Each row of a before or after table is a point. One or more steps were done to the points. Then noise was added and the rows were shuffled. The steps act on how far a point lies along the listed directions, d1 being the first. What was done? A step turns or swaps two directions, mirrors them in a line or flattens them onto one, adds a multiple of one to another, or multiplies one. Angles are multiples of 10 degrees, from the lower direction toward the higher: turns from -170 to 170, lines from 10 to 170 but not 90. Use the fewest steps. Two steps may share a direction if one is a turn and the other turns, adds or multiplies; they go together, in the order done. Otherwise the lowest direction goes first.

Directions:
(1): [ 19.2 -29.7  -2.2]
(2): [-12.7 -10.6  31.3]
(3): [-26.9 -16.2 -16.3]
Before:
[[-5.4  0.5  2.4]
 [ 2.4  0.8 -1.0]
 [ 2.0 -3.1  5.6]
 [-1.0 -6.4 10.3]
 [ 5.9 -5.6  7.8]
 [ 5.8  3.3 -2.2]
 [ 1.2 -2.9  0.1]
 [-0.5  7.7 -3.9]
 [-2.4  4.7 -0.3]
 [-2.0 -1.4 -2.3]
 [ 0.0  8.2 -1.3]
 [-1.2  3.6 -2.3]
 [-1.0  1.8 -3.7]]
After:
[[-6.7 -6.9 -2.1]
 [ 0.1  6.8  0.1]
 [-3.4 -3.4 -0.3]
 [ 0.9  3.3  0.4]
 [ 2.3  1.7 -0.1]
 [-3.9  0.8 -3.7]
 [ 3.3 -0.9  0.9]
 [ 0.3  4.7  1.3]
 [-1.5 -0.2 -1.6]
 [-2.9 -4.9  2.3]
 [-1.9  7.4  0.2]
 [-0.1 -2.7 -1.1]
 [ 2.5  2.4  3.4]]
Steps: mirror d1 and d3 in the line at 20 degrees; multiply d2 by 0.4

Directions:
(1): [12.6  5.1 -3.3 35.9 31.8 -4.2]
(2): [-34.1 -30.5   4.5   5.7  10.2 -16.1]
(3): [  4.3 -14.5 -40.8 -15.6  15.5  11.3]
Before (14 x 6):
[[  1.3  -1.4  -5.7   7.7   9.4  -0.5]
 [  0.8   3.5   5.2   5.8   1.6  -0.9]
 [  1.3   1.1  -1.6   6.2   0.1  -0.1]
 [  0.7  -0.1  -0.1  -4.4  -0.5   1.3]
 [  6.3   3.4  -6.5   5.6   5.9   0.9]
 [ -1.8   1.5   2.8   9.0   0.9  -3.7]
 [ -2.7  -3.0  -3.6   0.3   3.2  -2.8]
 [  0.8  -4.7  -0.1   3.4   3.2  -4.8]
 [  8.3   2.2  -5.8   6.2   9.2  -1.6]
 [ -2.6   3.1  -0.6   3.0  -1.4  -1.8]
 [  0.0  -1.6  -1.2  13.1  14.3   0.4]
 [  7.2   0.4 -11.8   1.7  10.6   4.7]
 [  7.7  10.9   3.5   2.4  -5.4   4.5]
 [ -0.9  -1.9  -2.8  -4.2  -3.3   1.6]]
After:
[[  9.0  10.8   1.3   2.1  -3.7   5.4]
 [ 14.2   4.0  -8.3  25.0  26.5  -4.1]
 [  6.6   0.2  -6.7  25.2  24.7  -2.7]
 [  3.9   2.6  -2.5  13.4   6.5  -0.9]
 [ 10.3   0.6 -13.6  16.4  24.1   2.4]
 [ -1.5   3.6  -0.8   4.5   0.0  -1.9]
 [ -1.9  -3.0  -3.0   2.8   5.3  -3.2]
 [ 10.9   4.5  -8.2  19.7  18.7  -0.8]
 [  4.1   5.3   3.9  13.6   8.4  -1.5]
 [  2.5   3.9   2.1  18.7   9.6  -4.5]
 [  9.0   2.3  -2.8  39.7  37.5  -2.9]
 [ -1.1  -1.1   0.3  -8.9  -4.7   1.8]
 [  3.2  -3.1   0.3  10.3   8.8  -6.1]
 [ -3.9  -3.8  -2.1 -12.2 -10.4   2.5]]
Steps: multiply d1 by 3; turn d2 and d3 by -10 degrees

Directions:
(1): [ 18.8 -16.7  31.3 -15.4  17.9 -18.2 -14.2 -17.2 -25.3 -25.3  17.9]
(2): [-26.2 -20.2   4.5   8.4  36.8  17.4 -12.9 -17.5   2.5  -0.7 -35.7]
(3): [ -3.8 -18.4  28.2   0.5 -50.3  12.9  -9.5 -10.0  -9.4   5.4 -21.2]
(4): [ 16.8  36.0   8.8  32.2   4.7  23.3  11.8  -7.9 -30.1 -11.6 -10.0]
(5): [  2.7 -29.0 -18.1   4.9   5.6  14.2   4.3   8.1 -40.4  34.0  17.0]
Before (14 x 11):
[[ -2.9   3.4  -0.8  -6.4 -10.3  -2.4   0.5   0.6  15.4   1.8  -1.4]
 [  0.6  -4.5   4.7  -0.1  -2.7  -2.4  -2.8  -3.6   1.4  -5.1   1.6]
 [  3.7   0.8  -4.5  -2.4   0.7  -0.6   0.7   2.4  -2.5   1.0   6.3]
 [  0.1  -5.5  11.1   0.2   2.9   4.7  -2.9  -4.7  -7.0  -1.6  -2.9]
 [ -4.6   7.0   3.2   1.5  -3.1   5.6   2.1  -0.2   5.9  -2.1  -8.6]
 [ -0.2   1.4   3.4   1.1  -2.5   0.8  -2.2  -3.1   1.7  -5.1  -2.1]
 [ -1.1   2.8  -5.1   0.5   1.3  -0.9   2.0   0.9   0.5   0.2   4.8]
 [  2.7   4.4   3.4  -6.5   0.4  -9.3   2.0  -2.3  10.7  -6.7   5.3]
 [ -5.2   2.8  -8.2   2.2   5.4   2.2   1.2   3.8   4.3   0.8   1.7]
 [  1.7  -2.3  -3.5  -1.0 -10.6   1.6   1.0   1.7   3.2   8.2  -0.7]
 [ -1.5  -6.4   1.2  -4.8  -6.7  -3.0  -2.8   3.0   8.0   3.5   2.9]
 [ -5.8 -10.0   2.4  -1.2   2.4   0.1  -5.4  -2.5  -1.9   3.9  -2.8]
 [  5.5   6.0  -3.7   2.5   2.4  -0.3   0.6   3.3  -2.5  -2.4   7.8]
 [ -5.8  -3.3  -7.3  -3.5   5.0  -1.5  -0.9   6.5   3.7   4.7   1.4]]
After:
[[ -5.9 -10.9   1.6  -1.1   2.3   0.5  -5.4  -2.3  -3.2   5.4  -2.1]
 [  3.3   1.7  -3.8  -2.4   0.8  -1.3   0.9   1.6  -1.2  -0.2   6.1]
 [ -4.7   6.6   2.4   1.8  -2.8   6.0   2.2  -0.3   4.3  -1.3  -7.9]
 [  0.0   1.4   2.9   1.4  -2.2   1.3  -2.3  -3.1   0.7  -4.2  -1.6]
 [  1.0  -5.1   4.3   0.0  -2.3  -2.1  -2.5  -3.0   0.2  -3.7   2.6]
 [  0.2  -7.7  10.4   0.3   3.6   5.8  -2.6  -4.4  -9.4  -0.1  -1.7]
 [ -5.7   4.8  -7.0   1.6   4.8   1.3   0.9   3.3   6.8  -1.5   0.5]
 [ -1.4   3.8  -4.3   0.3   1.1  -1.9   1.7   0.4   2.0  -1.2   4.2]
 [ -6.1  -1.5  -6.4  -3.9   5.1  -2.2  -1.1   6.0   5.6   2.9   0.3]
 [  5.4   7.8  -3.0   1.8   2.2  -0.6   0.1   2.8   0.1  -4.2   6.9]
 [  1.9  -3.8  -4.4  -0.7 -10.4   2.8   1.2   2.1   0.9  10.0   0.2]
 [  2.6   5.8   3.9  -6.7   0.2  -9.8   2.1  -2.6  12.5  -8.3   4.7]
 [ -3.0   2.3  -1.6  -6.0 -10.0  -1.9   0.5   1.1  14.3   3.1  -0.8]
 [ -1.4  -7.4   0.8  -4.6  -6.7  -2.2  -2.7   2.9   6.1   4.4   3.8]]
Steps: add 0.5 times d3 to d5
